Each point is reached from the start by the listed moves, each made once or not at all, plus a little noise. Is the number of moves made odd or even? Then give how often each move was made.

Moves:
(1): [-29  -1  24 -11  -9 -45]
(2): [-26 -60 -95   2  49 -54]
(3): [ -8 -42  18 -13 -13  18]
Start: [-11 -15  20 -31 -13 -12]
Points:
[-38 -18  45 -44 -21 -55] => odd (1, 0, 0)
[-21 -54  39 -41 -28   6] => odd (0, 0, 1)

Moves:
(1): [ 12  11  -9  17  23   0 -14  -8 -12   5]
(2): [-18  -4   8  13 -12 -17   6   7  -2  -9]
(3): [  4 -13  12 -11   9 -57 -13  20 -10 -44]
(4): [  0  13 -24   6   7  25   9 -18  14  16]
(5): [-16  36  -9  -5 -39   5  10  22  13  16]
(6): [  4 -21  -6 -10  25  10   5  19   5 -14]
(7): [  8 -28   9  20   1 -15 -35  -7  -7 -27]
(8): [ 17  -5  22   4  -4 -22  -6  10 -22 -37]
(9): [ 35   1  -3  -4   4 -18  14   3   4  11]
Start: [  6  18  -4   5   4  17   2  18 -11   0]
Points:
[ 31  -6  12  56  26 -71 -55  21 -51 -95] => even (1, 1, 1, 1, 0, 0, 1, 1, 0)
[ 34 -28  17  24   6 -87 -26  40 -27 -70] => even (0, 1, 1, 0, 0, 0, 1, 0, 1)
[-12  71 -38   9 -27  42  22  19  12  31] => even (0, 0, 0, 1, 1, 0, 0, 0, 0)
[ 57  46   7   3  -3 -74  -9  61 -37 -52] => odd (1, 0, 1, 0, 1, 0, 0, 1, 1)
[ 26  13   7   3  18 -37  -9  29 -31 -67] => odd (0, 0, 1, 1, 0, 0, 0, 1, 0)
[-26  29 -13   3 -25  19  26  67   7  -7] => odd (0, 1, 0, 0, 1, 1, 0, 0, 0)

Moves:
(1): [ -7 -11 -13   6  -1  -4  19  23   0  17   3  15   8 -40 -23   9]
(2): [  5   8   6 -12   1  -9 -16  -6  -6  18   5 -17  -9  -5   4 -34]
(3): [ 23 -27  20 -45 -10   0 -18  12  -1 -22  26 -12 -35   7  25   2]
(4): [ -6  17 -29  -1  11   5   4  11   4 -13  -1  20  -7 -23 -32 -32]
(5): [ 12  12 -25   2 -20  20 -13  -8  10 -26 -11 -13  24  13 -25 -14]
(6): [ -1  -5  14   1   9   2  10  25   3  13  -6  12   4 -12   9  14]
(7): [ 13  34  42 -29 -20 -12   2  54 -20   4  15  -2   9 -38 -15  -9]
(8): [ 18  12  -8 -12 -12  21   0  15  -9 -25  14 -17  16  -6  -8 -33]
(9): [ 18  19   8  -1  -3   2  -6  -1 -29  14 -10  14   0 -21  10  -5]
(10): [-13  -2 -32  -2 -15  18  28  12   1  -1  -6   9 -18  -8 -34  26]
(11): [ 9 -5 -6 27 -9  0 15 -1  7 -5 -9 -3 -8 17 -4  7]
(12): [ 16  22   5   8  14  -2  -5  27 -25  15 -16  -9  13 -24 -15  17]
(13): [-17  15 -19  12   3   4  -4  -8  19  -2 -15  -1   8 -18  22  -7]
(14): [  3 -14   1  16   6  18  -5 -16   2   7   9  -1  12   4  -9   6]
Start: [-27 -15   7  -8  12  -9   2   0  -4  -3  15   0   2  -8   6   3]
Points:
[ 44  -4  16 -65 -25  38 -25  44 -30 -50  28 -16  10 -26  18 -33] => odd (0, 0, 1, 0, 1, 1, 0, 1, 1, 0, 0, 0, 0, 0)
[ -7 -21 -38 -28 -32  35  23  31  14 -57  26 -24 -37 -16   7  -3] => odd (0, 0, 1, 0, 0, 0, 0, 1, 0, 1, 1, 0, 1, 0)
[  8 -20 -73 -56 -29  59   0  42  -4 -47  54 -16 -10 -65 -95 -67] => even (1, 1, 1, 1, 1, 0, 0, 1, 0, 1, 0, 0, 0, 1)
